Each row is a point. Any point is a mix of the corners, with weights that add up to 1. It lies inside the corners' shape when no weight is negative. Is each point inside? If not, which corners have a negative weight?
In the rows, zero is written as 128.

Corners:
(1): [118  89 173]
(2): [155  93  48]
(3): [ 40 153 160]
(4): [190 160 174]
Points:
[149  97  65] -> inside
[177 153 169] -> inside
[113 121 186] -> outside (2)
[ 86 147 154] -> inside

Corners:
(1): [189 162 149 132 124 138 166  79 190]
(2): [101 133  62  67 185 156  31 149 160]
(3): [126 111 126  54 175  90 144 165  80]
(4): [138 121 210 136  77 105 107 183  33]
(5): [140 226 187 130 168 117  58 144 184]
(6): [ 49 118 123 123  96 102 122  95 168]
(7): [119 130 133 127 102  88 176 135 206]
(8): [ 71 183 101 168 128  83 188 114 183]
(9): [133 119 194 189 124  59  99 133 133]
(10): [110 145 167 109  77   7 155 151  70]
Points:
[130 173 162 113 153 104  99 147 145] -> inside
[140 129 162  96 137 103  85 150  86] -> outside (7, 8)
[127 129 147 128 101  86 156 127 132] -> outside (5)
[139 143 168 155 125 104 137 110 151] -> outside (2, 7, 10)
[111 140 137 121 134 100 115 137 127] -> outside (7)
[119 147 156 120 115  65 135 143 126] -> inside
[120 143 162 126 115  95 111 144  98] -> outside (7)
[ 97 136 108 100 128  99 161 142 117] -> outside (5, 9)
[125 150 154 139 128  88 137 146 127] -> outside (6)

Corners:
(1): [129 153 151 130 138 146 147 149 138 148 133 117 158 139 134  90 162 129
 103 111]
(2): [128 109 138 109 130 128 162 136 141 118 110 112 151  83 214 117 123 133
 161 130]
(3): [115 123 151 114 137 123 132 134  94 116 123 164 124 159 111 120 120 130
 104 106]
(4): [132 148 125 128 127 142  97 103 132 145 128 112 129 104 112 107 173 113
  94 130]
(5): [101 133 143 144 116 122 106 146 127 127 109 107 144  83 107 100 160 120
 134 120]
(6): [152 151 126 106 138 143 153 121  79 140 108 145 156 131 112 108 122 127
 117 118]
(7): [123 122 118 142 126 146 155 130 135 129 120 178 143 189 106 104 121 100
 147 161]
(8): [125 119 140  97 165 122 135 143 152 120 114 111 151  80 134 122 145 159
 156 167]
(9): [152 133 132 131 145 141 141 139 148 127 112 117 130 147 122 123 131 140
 147 120]
(10): [142 101 141 139 117  38 127 147 152 138  97 126 126  95 112 125 125 163
 159 184]
(11): [147 135 162 128 125  89  43 126 144 149 112 115 138 162 122 127 110 133
 157 105]
(12): [132 117  99 136 141 142 122 134 127 167 127 141 141  90 131 125 115 114
 159 149]
(13): [132 105 151  89 127 113 141 144 127 161 104 115 119 101 127 136 139 119
 153 125]
(14): [123 139 128  79 130 140 114 120  54 131 114 126 133 249 104 128 115 147
 117 116]
(15): [134 129 116  99 134  91 146 114 128 115 120 119 134 115 135  80 141 141
 156 119]
(16): [119 122 130  87 122 152 147 114 149 138 104 175 136 141 124 121 112 150
 154 121]
(17): [131 146 135 122 122 116 133 122 149 125 161 136 149  79 139 128 132 157
 154 139]
(18): [127 148 159 128 132 101  78 130 118 168 118  96  96 104 112 128 105 139
 143 148]
(19): [138  97 159 112 118 119 153  97 143 114 112 110 152  76 160  86 175 165
 159 144]
(20): [108 100 151 118 114 134 106 114 140 119 148 106 138  89 116 112 128 129
  97 132]
(21): [105 137 135 136 148 150 146  67  88 148 136 107 147 135 133 132 131  85
 107 103]
Points:
[127 118 131 109 131 122 128 110 117 139 120 150 137 139 110 129 125 133
 130 142] -> outside (1, 2, 5, 9, 15, 18)
[129 126 130 118 126 128 128 124 134 122 124 139 146 131 113 102 141 142
 131 135] -> outside (2, 13, 18, 21)
[130 125 135 114 129 120 134 125 128 137 113 136 138 122 122 117 127 138
 140 134] -> inside
[137 136 113 113 146 131 169 137 112 132 122 143 145 144 131 117 135 124
 133 136] -> outside (5, 11, 16, 18, 19, 20)
[129 132 145 122 131 119 119 127 126 141 120 120 130 118 124 114 133 135
 132 133] -> inside

Corners:
(1): [105 142 185 101  70 129 119  80   7 148 176  72 143 172  85 198 150 166
  89 151]
(2): [103  93 153 126 125  81 172 160 147 152 140 108 167 133  66 132 110 185
 165 126]
(3): [163 109 142 127 121 174 147 164 156 150 123 141 158 121 114 125 124  95
 142 116]
(4): [159 103 119 155  92  95 127 113 121 112 121 124  94 119 155 150 128 114
 104 104]
(5): [127  81 110 170 139 132  86 150 154 115 128 135 111 106 171  80 111 105
 159  84]
(6): [143 123 116 131 127 118  99 127 190 161  86 143 131 126 113  98 121 129
 165 103]
(7): [136 137 177 122  75 138 129  52 108 150 152  79 199 188 124 174 190 170
 102 151]
(8): [ 96 110 129 109 142 134 147 127 160 111 120 145 163 146  93 171 125 172
 171 101]
(9): [145 133 134 141  78  87  92  85  86  69 142  97 144 148 146 170 161  97
 150 135]
(10): [164 151 186 140  79 105 109  34  84 141 154  96 201 126  96 204 174 177
 125 137]
(11): [127  96  90 127 134  99 135 144 143 153 153 140 191 117  71 131 117 175
 134  89]
(12): [141 156 124 173 131 160 114 143 141 103 117 110  82 108 131  83 150  80
 110 111]
(13): [138 123 121 158 158 117  96 118 110 110 115 143  75 112 151 129 161  84
 105 148]
(14): [149  75 111 129 135 138 120 149 169 135  73 138 178  76 103  75 101 138
 135  91]
(15): [ 93 131 122 150 131 119 157 167 124 199  94 158 102  68 127  68 139 137
 145 109]
(16): [124 101 124 128 106 166 109 158 200 161 133 167 138  78 134  72 104 108
 112 136]
(17): [197  85  74 143  82  97  78 132 110  78 137 144  85 130 149 127 147 173
 113 128]
(18): [127 164 163 135 103 130  96 143 102 109 144 129 129 162 172 159 142 135
 106 141]
(19): [165 123 122 133 101 134 141 108 120 122 136 162 102 129 147  83 102 127
 131 136]
(20): [124  67 150  85 131  35 138 139 120  89 135 143 145 152  69 159 145 190
 165  69]
(21): [116 169 138 110 159 158 143 129 146 160 137  96 117 100 161 114 151 105
 139 156]
Points:
[135 123 140 132 107 123 121 120 110 127 136 119 131 132 122 141 138 134
 121 122] -> inside
[141 107 123 137 128 115 125 136 142 109 116 135 118 129 139 112 133 129
 149 108] -> outside (1, 10, 11, 16)
[137 129 138 136 111 115 121 114 110 121 136 122 125 139 133 143 147 134
 128 128] -> outside (14, 16)
[137 105 134 127 119 117 130 138 137 128 129 133 140 125 112 126 130 140
 139 113] -> inside
[135 116 129 136 121 129 125 131 138 137 127 130 132 120 122 117 131 136
 128 117] -> outside (9)

Corners:
(1): [123 134 158 141 159 119 132 105 129 108 108 123 154 134 133 162  82 137
 175  56]
(2): [167 152 139 134 119 136  81 115  53 106 117 103  94 109 210  87 161 136
 151  94]
(3): [164 156  97  75  96 127 129 180 153 142 129 135 117 155 112 129 162 140
 132 149]
(4): [166 165  44 141 192 144 124 178 124 138 114 122 108 146 146 124 174 162
  63 163]
(5): [172 114 120 143 110 142 126 208  70 112 191 128 104 113 123 144 155 157
 159  79]
(6): [107  94 119 129  91 117  93 151 129  93 110  98 131  87 116 130 170 139
 109 103]
(7): [128 178 137 131 165 112  99 106  43 140 105 133 153 103 185 163 138 148
 131 117]
(8): [141  94 116 113 103  94  76 123 122 121 188 132 108 111 143 144 125 164
 175  76]
(9): [ 48 213 116 148 130 131 108 153 126 167  95 123 106 108 126 109 153  79
 156 135]
(10): [175 101 142  80 142 148  87 152 121 116 153 138 116  94 155 148 180 139
 163 110]
(11): [114 132 139 141 131 130 129 147  86 153 102  96  98 112 140 140  45 120
 157 101]
(12): [166 137 140 146 106 123 102 129 112 126 117 123 117 134 142 115 172 127
 120 143]
(13): [153 123 147  96 157 103 123 126 117  75 132 126 108 100 119 136 178 142
 140 125]
(14): [164 183 156 158 152 150 145  98 107 143  99  92 110 101 115 174   7 148
 125 121]
(15): [161 121 137 142 113 138 177 141 126 137 124 119  94  96 138  89 128 131
 141  77]
(16): [137 104 131  63 139 161  98 140 163 120 179 143 135 192 117 140 172 144
 114 100]
(17): [137 108  20 186 109 139 163 124  52 129 124 119  92  98 144 106 174  49
 165  46]
(18): [110 121 147 170 119 148 206 133 148  92 115 116 122 106 143 137  95  99
 146  97]
(19): [150 106 166 130 129 150 158 118 141 130 119  33 102 139 143 138 164  70
  39 128]
(20): [163 108  68  90 103 129  91 213 154  97 199 123 203 137 111  57 164 167
 150 136]
(21): [169 111 123 120 152 151 162 115 161 123 127  91 162 145 113 130 151 162
 139 129]
Points:
[137 136 120 138 132 135 113 132  96 127 127 112 128 119 153 129 139 127
 136 106] -> outside (3, 13, 15)
[145 129 127 126 127 134 122 138 119 119 125 110 121 116 137 131 140 134
 132 112] -> inside
[126 124 142 122 123 125 121 124 109 118 127 109 113 127 140 142 152 118
 133 100] -> outside (4, 10, 14, 15, 20)
[141 129 124 132 132 133 125 139 110 116 130 113 117 113 140 126 153 128
 129 115] -> outside (1, 3)
